Each row of a before or after table is a point. One or more steps were done to the points. Then noise was added and the rows were shuffled. The steps act on columns, c1 being the first. Write out the steps. A step turns or swaps two columns, mirrors them in a line or flattens them onto one, adds a multiple of one to another, or multiplies or shifts one. Angles are multiples of 10 degrees, from the lower column toward the higher: turns from -170 to 170, lines from 10 to 170 but not 90. Use the fewest steps. Two steps may share a column if one is a turn and the other turns, adds or multiplies; they go together, in the order done. Otherwise the lowest column goes first.
In the rows, zero is written as 128.

Before:
[[142  91]
 [148  59]
 [137 176]
 [ 96 138]
 [ 54 131]
 [172 133]
 [134 148]
 [171 159]
 [146 125]
 [ 72 150]
 [157  61]
 [ 79 138]]
After:
[[171  68]
 [162 165]
 [129 178]
 [ 75 132]
 [ 69 139]
 [147 129]
 [151  95]
 [162  61]
 [ 94 131]
 [132 149]
 [ 56 117]
 [169 141]]
Steps: turn c1 and c2 by 10 degrees

Before (14 x 3):
[[130 106 124]
 [115 101 148]
 [ 54 117 152]
 [126 119 109]
 [128 135 119]
 [126  98  96]
 [124 124 136]
 [139 165 133]
 [ 77  97 140]
 [ 39  98 138]
 [133 106 140]
 [101 106  87]
 [128 115 160]
 [134 215 146]]
After (14 x 3):
[[140 173 144]
 [127 123 109]
 [127 104 153]
 [115  85 136]
 [133 209 177]
 [126 107  88]
 [128 108 117]
 [ 38   9 129]
 [ 54  36 146]
 [124 116 132]
 [ 77  44 130]
 [133 109 131]
 [128 140 121]
 [100  94  80]]
Steps: turn c2 and c3 by 20 degrees; add 1 times c1 to c2

Before, 12 rows:
[[153 143 119 117]
 [124 134 159 131]
 [157 159 141 121]
 [155 174 146 117]
 [120 133 131 146]
 [127 100  88 140]
 [124  53 101 140]
 [169  96 142 122]
 [106 145 110 111]
 [104 104 103 144]
 [188 123 136 116]
 [132 133 112 169]]
After:
[[185 108 118 118]
 [123   2 151 149]
 [127  50 151 163]
 [ 82  57 152 144]
 [123  84 121  98]
 [180  95 120 144]
 [135  83 172 130]
 [ 85  94 120 152]
 [113  88 141 119]
 [181 126 113 115]
 [212  43 118 118]
 [248  71 114 125]]
Steps: multiply c1 by 2; shift c2 by -50; turn c3 and c4 by -110 degrees

Before:
[[146 127  90 146  77  79]
 [109  93  95 159  98 120]
 [115 138 101 218 138 124]
 [149 169 104 115  89 220]
 [ 84 143  92 181 101  99]
 [118 106 100 146 144  57]
 [ 90 152 124 168 136 134]
 [129 169  54 130 101 204]]
After (8 x 6):
[[ 64  49 146 102  93 100]
 [ 93  66 156  96  27  87]
 [191 110 196 102  50 164]
 [124  78 120  36  89 137]
 [217 107 156 131  38 153]
 [110  34 148  86  47 140]
 [ 83  83 144  68  53 152]
 [114  93 118  88  83 163]]
Steps: turn c1 and c6 by -60 degrees; shift c2 by -60; turn c3 and c4 by 160 degrees; shift c5 by -50

Before:
[[ 85 129 140 104 134 134 151 139]
 [148 137 158 127 119 129 151 134]
 [142 126 168 126 116 131  96 138]
 [142 140 126 114 116 117 147 145]
 [143 121 134  49 137 132 138 129]
 [106 119 141 131 138  85 143 136]
 [149 131 118 139 125 133  95 124]
 [128 138 146 131 110 127 147 118]
 [128 120 129 145  98 130 150 132]
 [147 121 123 121 129 136 155 135]]
After (10 x 8):
[[110 149 112 132 122 143 110 123]
 [117  97 248 129 131 142 136 112]
 [129 150 182 129 148 129 132 124]
 [116 126 146 200 121 143  93 132]
 [127 148 122 146 126 157 127 107]
 [111  99  97 118 133 148 146 130]
 [115 152 218 132 131 151 128 118]
 [126 148 131 110 148 126 119 106]
 [175 140 167 123 115 146 116 128]
 [151 148 163 151 117  69 112 124]]
Steps: turn c1 and c6 by 130 degrees; multiply c6 by 1.6; turn c2 and c4 by 160 degrees; turn c2 and c7 by -110 degrees; multiply c3 by 3; turn c5 and c8 by 140 degrees

Before, 13 rows:
[[185 146 139 116 211 196 110 145 106]
 [128 164 198  81 147 146 145 167 159]
 [169 110 110  70 149 190 121 144  83]
 [119 134 196  86 198 126 112 222 194]
 [156 110 123 114 141 211 168 132  74]
 [131 128 102 189  67 107 154 110 188]
 [132  95 125 128  82 169 122 127  87]
 [165 175 120 162 137 108 142 176 117]
 [149 197 163 167 132 150  98 180 137]
 [161 129 155  64 145 169 114 127 112]
 [ 88 145 105 166 115 126 137 127 151]
 [ 72 131  91 122  73 115 153 104 154]
 [114  95 144 113 124 127 141  94  97]]
After, 13 rows:
[[151  85 105 113 145 178  75 173 109]
 [124 169  87 169  71 142 181  98 176]
 [147  84 121 164 148 188 108 164  96]
 [100 188 192 103 134 124 172 178  89]
 [175 127 148 106 213 175 116 214 106]
 [ 95 156  89 141 113 132 165  87 136]
 [140  82 158 140 126 127 117  95 128]
 [115  75 120 126  87 162 130 112 112]
 [113 158 115 151 136  84 154 193  88]
 [ 73 176 238 104 197 154  87 215 176]
 [108 177 239 136 150 145  82 160 127]
 [154 119 170 103 145 161  65 161 114]
 [ 96 147  66 148  72 131 118  49 149]]
Steps: add 0.5 times c5 to c1; turn c1 and c8 by 50 degrees; turn c2 and c9 by -40 degrees; add 0.7 times c9 to c6; multiply c3 by 1.6; mirror c4 and c7 in the line at 40 degrees
